Each row is a point. Each copy is the shape, with its points in the same order, turned, moved and blurred by noise. Some copies are also mirrored. Which?

Shape:
[[-54  41]
 [ 48 -36]
 [-38  17]
 [-18 -31]
 [ 59  55]
 [-35  66]
 [  4   3]]
Copy 1 (7 x 2):
[[-75   9]
 [ 50 -23]
 [-54  -2]
 [-20 -47]
 [ 25  65]
 [-67  36]
 [-10  -8]]
Copy 1 is: only turned
Copy 2:
[[-72   5]
 [ 56  34]
 [-44   1]
 [  1  -6]
 [-12  99]
 [-86  36]
 [ -5  33]]
Copy 2 is: only turned

Shape:
[[  25  -22  -75]
 [  48   40   -7]
 [  64  -17   73]
 [ -30   18  -36]
 [ -45    7   10]
 [  -8   -6   -7]
 [-110   10   20]]
Copy 1:
[[  29   12  -68]
 [  23   47   23]
 [ -88   50   25]
 [  27  -26   13]
 [   1  -46   38]
 [  -9   -9   -2]
 [  -1 -106   60]]
Copy 1 is: mirrored
Copy 2 (7 x 3):
[[ -78    5    0]
 [  17   48   -6]
 [  52  -23  -70]
 [ -32  -14   46]
 [   3  -56   40]
 [ -17  -36    5]
 [  -1 -103   77]]
Copy 2 is: only turned
Copy 3:
[[ 38 -60 -17]
 [ 51  29   5]
 [ -9  42  80]
 [  8  -6 -54]
 [-38  12 -41]
 [ -5   1 -12]
 [-80  18 -89]]
Copy 3 is: only turned

Shape (10 x 6):
[[-15 -70  -5   1 -47   1]
 [ 22  68   4 -47  39  -7]
 [-30 -53  45 -44 -55 -15]
 [-20  68  -6   2  59   4]
 [ 69 -46   2  19  39   0]
 [ 13 -44  46  -5  31  56]
 [ 17 101 -12  -9  34  24]
 [  8  45 -28 -51  20  44]
 [-26  69 -28 -64  62  -1]
 [-59 -76  17 -55 -15  28]]
Copy 1:
[[-37 -33 -43 -28  60  17]
 [  1  79  20  13 -30  -9]
 [-84 -24 -15 -52  23  34]
 [ 14  59 -22  60 -38   6]
 [ 40  -4  62  -5  58  -2]
 [ 31 -17  13 -20   3  80]
 [ 28  79 -24  19 -58 -34]
 [ 12  87 -34 -18  -5  17]
 [-31 121 -12  36 -23   5]
 [-67  -4 -41 -14  51  76]]
Copy 1 is: only turned
Copy 2:
[[-14 -18 -27 -45 -47 -41]
 [  4  52  64  24  34  33]
 [-21  16  22 -16 -82 -74]
 [ -7  62   9  10  74   4]
 [-34 -61  19 -22  14  37]
 [-81   1   0  -5 -14  16]
 [ 25  65  18  52  54  40]
 [  9  68   2   6   3  45]
 [  6 103  43 -17  48  30]
 [-58  46 -17 -63 -74 -33]]
Copy 2 is: only turned
Copy 3:
[[  1 -44  42  39 -22  -4]
 [ -3  44 -55 -56  34  21]
 [ 45 -50  46  23  14  34]
 [-20  45 -27 -77  21 -36]
 [-36  47 -21  65  13 -26]
 [-42   9  29  27  67 -16]
 [-41  63 -37 -89   9   9]
 [-56   8 -36 -56  20  26]
 [-12  -4 -73 -93  35  -2]
 [  3 -90  34  12  37  -3]]
Copy 3 is: only turned
Copy 4:
[[ 12 -31 -92   6   8 -19]
 [-12  43  54 -69 -26 -17]
 [-36 -40 -70 -10 -36 -50]
 [ -6  40  75 -18  30 -24]
 [ 22 -45 -10 -76  42  32]
 [-59 -39  -9 -27  33  30]
 [  3  58  77 -12  -3   0]
 [-28  72  12 -29  -2   8]
 [-28  92  47 -51  17 -53]
 [-67 -20 -89  -9  21 -37]]
Copy 4 is: only turned

Shape:
[[ 28   6  -7  28  46  38 -17 -70]
 [ 25 -31  -6 -44 -16 -44 -23 -67]
 [-54  63 -25 -24 -45  20  89  22]
 [ 44  63 -33  -5 -52   0  50 -13]
 [-19 -37  34  54 -62  22  31   7]
 [ 36  37  50 -35 -18 -62   5   8]
 [-14 -22  41 -19 -43 -19 -18  23]
 [ 26  57 -12  48  17  62  10 -64]
 [ 44 -25 -66   6  -3 -61 -31  49]
 [ 15  24 -27 -32  20  50  76 -20]
 [-10 -43   3  -2   9 -15 -21  35]
 [-43   7  53  28 -20 -56  35 -73]
 [-71 -36  -4   1  13  28 -19  42]]
Copy 1:
[[   8  -50    9   -3    0   47  -16  -25]
 [  61  -21  -26  -38  -37  -31   43  -10]
 [ -41   81  -87   78  -57   33   28    2]
 [   0   18  -59   90  -55  -18   -3  -43]
 [   1   -1 -110   23   31   14  -25   41]
 [ -16   -5  -35   35    4  -81   56  -17]
 [  -7   16  -54   -5    9  -48   10   66]
 [ -21  -52  -11   56  -18   64  -36  -38]
 [  49   70  -30  -14   16  -73  -54  -39]
 [  20   34  -32   72  -19   59   40  -33]
 [  10   41  -33  -20   31  -23  -11   24]
 [ -38  -43 -108  -43  -23    9   39  -14]
 [ -24   67  -26  -17   29   32  -20   59]]
Copy 1 is: only turned
Copy 2 (13 x 8):
[[ 13  20   2 -38  32 -22  50 -28]
 [ 25 -45 -24  59  43 -13  -3 -40]
 [-97 -54 -65 -15 -10  59  -1  55]
 [-28 -27 -74  23 -29  55  58  10]
 [-67  -4  41  34 -48  -7 -17  31]
 [ 39 -51 -34  60  16  25  18  71]
 [  6 -44   8  43  -9   9 -48  42]
 [-21  27  -8 -52   7  25  77 -13]
 [ 36  21 -93  49 -35 -35 -47   6]
 [-50 -55 -58 -50  -2 -11  51   9]
 [ 16 -14 -16   9  -6 -38 -57  33]
 [-50  -6  27  65  79  21  15  33]
 [-26 -10   2 -40  -1 -18 -91  35]]
Copy 2 is: mirrored
Copy 3 (13 x 8):
[[  5 -19  39 -75 -12  50  -5  -2]
 [ 55 -72 -20 -32  -1  -5 -61  -4]
 [-32  -6 -44  52 -10 -53  70  11]
 [-22 -41 -51  45 -14  32  19 -22]
 [ 33  -2  16  40 -29  10   8  95]
 [ 81   7 -42  34  -8   7 -25 -38]
 [ 58  14 -30  18  -8 -20 -43  49]
 [-40  -7  21 -44 -44  59  31  -7]
 [  2 -13   3  42  81  15 -87   3]
 [-10 -33 -25 -24  28   4  76  -6]
 [ 42  16   7  -1  47 -16 -39  43]
 [ 69 -39  44  19 -74 -38  -5   1]
 [  4  46  15 -21  34 -53 -14  74]]
Copy 3 is: only turned
Copy 4 (13 x 8):
[[  13   54   21   35  -48    4   55   -2]
 [ -48   33   81    5    7   38   10  -47]
 [  19   10  -34 -121  -12   57  -32   13]
 [  24   30   46  -69  -61   36  -34  -18]
 [ -36  -33  -49   -7  -44   22  -32  -37]
 [  -4  -51   94  -50   -8   21   -3  -16]
 [ -42  -43   18    2   13   24  -37  -12]
 [  30   52    4   -1  -88   16   38   10]
 [  -8   44   53  -12   23  -78  -73  -38]
 [  77   50  -13  -45  -14   57   11  -14]
 [ -14   -8    7   11   41  -22  -25  -21]
 [ -76  -24   10  -60  -37   27   70  -48]
 [ -18    1  -45   17   52   -6  -19   27]]
Copy 4 is: only turned

Shape (12 x 9):
[[-16 -42 -47  39 -15 -12 -63  51 -76]
 [  7 -28  26  69  11 -10 -12 -33  21]
 [ 53  39 -21 -51  -5 -40 -19  10 -21]
 [-35 -39 -72 -11  12 -49  -4 -28  39]
 [ -7   5  39 -47 -14  16 -33  40  29]
 [  3 -12  47  42 -53  67  31  42   7]
 [ 41  32  20  69 -29  37  19  42  54]
 [-53  76   0  10  17 -47  10  10  -7]
 [-69  31 -40 -24 -52  51 -47 -31  49]
 [ 29  38 -18 -46  78 -22 -65 -22 -23]
 [-72 -32  38  63  69  50  51 -27 -23]
 [ 51 -38 -33  21 -24 -55 -50 -19 -38]]
Copy 1 (12 x 9):
[[-31  59 -73 -67 -23 -42 -19  21   3]
 [-15 -36 -30   0   4 -31 -42 -86 -16]
 [-51  25  -7  51  14  37  -4  36  24]
 [ 11  82  18  -2  19   1 -46 -71  12]
 [ 42 -21 -26  -2  10  56   0  10  26]
 [ 25 -54 -57 -19 -52  20  46 -37 -49]
 [-20 -41 -67   3 -34  69   7 -58 -65]
 [-64  -3  22 -57  14  56  14 -46  41]
 [ 45  14  24 -22 -88  65 -55 -44  43]
 [-52  -6  36   8  44  16 -77  48  21]
 [  9 -63  45 -89   2 -55   8 -75 -52]
 [-50  43 -60  45  -3 -50 -39 -12  17]]
Copy 1 is: only turned
Copy 2 (12 x 9):
[[-83  32  15  18  41   4  60 -37  58]
 [ 11  -5  40 -33 -32   1  53  34  12]
 [  0  47 -11 -58  21  33 -44 -50  37]
 [  0   8 102 -47  74  27   8  -7  -2]
 [ 56  20 -37  -8  51  35  20 -12   6]
 [ 45 -27 -20  47 -40  14  54 -35 -22]
 [ 66 -54   3  -3 -51  -6  31 -40  41]
 [-31 -61 -15 -74  38  35 -10 -11  -7]
 [ 37 -21  13   0  88 -66  -3 -13 -53]
 [-18  42  -4 -51  53  25 -65  44  57]
 [-30 -67  33  41 -26  58  34  83 -35]
 [-38  83  48 -55   1   2  34 -29  41]]
Copy 2 is: only turned
Copy 3 (12 x 9):
[[  45  -60   18  -46  -47  -88   13   36  -34]
 [   1  -36   13   51   55  -44   18   20   32]
 [  25  -39   -2  -48  -19   60   -8  -12   27]
 [  -7  -54   67   45  -35  -43  -40  -39   -2]
 [ -52  -43  -35  -30  -13  -12   32  -54   13]
 [ -62  -30  -55  -18   53  -33   16   33  -55]
 [ -43  -25  -82   26   44   -8  -14   42   -9]
 [   2   62   25  -26    2    4  -39  -19   11]
 [-121  -26   17   13  -77  -19  -21   16   11]
 [  44  -16   26    7  -51   48   52  -38   33]
 [ -27   39   46   48   54  -43   70   16  -74]
 [  49  -95   23  -24    6  -16    6   29   39]]
Copy 3 is: mirrored
